Every row gives one point. The window is the flat piece filled in between its corners: a triangle in 3 columns, a solid with four corners in 4, and so on. A path goes straight from each point to the next, and from the last back to the first. After which points does the path pass through the window?

Window, 3 rows:
[[ 0.25  0.10 -0.14]
 [-0.48 -0.62  0.30]
 [ 0.02 -0.05 -0.33]]
Path:
(1): [-0.43 -0.02 -0.34]
(2): [ 0.30 -0.41  0.19]
(3): [-0.30 -0.77  0.24]
(4): [-0.50 -0.39  0.24]
(5): [-0.42  0.08  0.17]
(6): [ 0.29 -0.35 -0.54]
(7): [-0.31 -1.08  0.09]
(8): [-0.15  0.02  0.14]
Through the window after points: 1, 3, 5, 7

Window (4 x 4):
[[ 0.35 -0.53  0.11  0.28]
 [ 0.60  0.31 -0.16  0.10]
 [-0.01  0.33 -0.90 -0.09]
 [-0.32 -0.34  0.31  0.29]]
Path:
(1): [ 0.64  0.01 -0.07 -0.13]
(2): [ 0.38  0.06 -0.16 -0.10]
(3): [ 0.38  0.45 -0.52  0.20]
(4): [-0.04  0.06 -0.51  0.32]
(5): [ 0.02 -0.25 -0.29 -0.13]
(6): [ 0.43  0.28 -0.10 -0.52]
(7): [ 0.49  0.23 -0.82  0.54]
(8): [ 0.66  0.22 -0.36  0.57]
(9): [ 0.18 -0.10  0.17 -0.15]
(10): [ 0.10 -0.47  0.53 -0.18]
(11): [-0.08 -0.42  0.20  0.76]
(12): [-0.15  0.28  0.08  0.72]
(13): [-0.02 -0.52  0.21  0.01]
(14): [ 0.33  0.08 -0.34 -0.12]
(15): [-0.26  0.05 -0.81  0.64]
(16): [ 0.41  0.22 -0.33  0.74]
Through the window after points: 2, 8, 12, 14

Window (4 x 4):
[[ 0.22 -0.24  0.21 -0.70]
 [-0.35 -0.04  0.03  0.20]
 [ 0.07 -0.07 -0.14  0.21]
 [ 0.04  0.75 -0.91 -0.15]]
Path:
(1): [-0.20  0.32 -0.04  0.36]
(2): [ 0.34  0.22  0.17 -0.37]
(3): [ 0.01 -0.21 -0.18 -0.59]
(4): [-0.38 -0.93  0.24 -0.31]
(5): [ 0.26 -0.14  0.31 -0.57]
(6): [-0.01  0.54  0.34 -0.03]
(7): [ 0.37 -0.17 -0.71 -0.85]
(8): [ 0.06 -0.97 -0.03 -0.06]
(9): [-0.19  0.11  0.20  0.19]
(10): [-0.02  0.66 -0.23  0.59]
(11): [-0.05 -0.15 -0.37 -0.06]
(12): [-0.14 -0.52 -0.09 -0.15]
Through the window after points: 2, 12

Window:
[[-0.03 -0.41 -0.64  0.67 -0.93  0.02]
 [ 0.49 -0.07 -0.34 -0.23  0.30 -0.02]
 [ 0.14  0.74 -0.17 -0.08  0.06 -0.55]
 [ 0.23  0.27  0.00 -0.60 -0.02  0.16]
 [ 0.01 -0.15 -0.18  0.98 -0.63  0.21]
 [ 0.02 -0.15  0.29 -0.57  0.24 -0.26]]
Path:
(1): [-0.06  0.03 -0.66  0.06  0.39  0.17]
(2): [-0.29  0.15 -0.08 -0.05  0.43  0.40]
(3): [ 0.47  0.29  0.04 -0.13 -0.35 -0.41]
(4): [ 0.37  0.04  0.10 -0.28  0.05 -0.25]
(5): [ 0.03  0.21 -0.40 -0.40  0.11 -0.12]
(6): [-0.50  0.83 -0.24 -0.99  0.18  0.37]
(7): [ 0.77 -0.36  0.05 -0.15  0.14 -0.47]
(8): [ 0.29 -0.21 -0.01  0.38 -0.62 -0.25]
Through the window after points: none
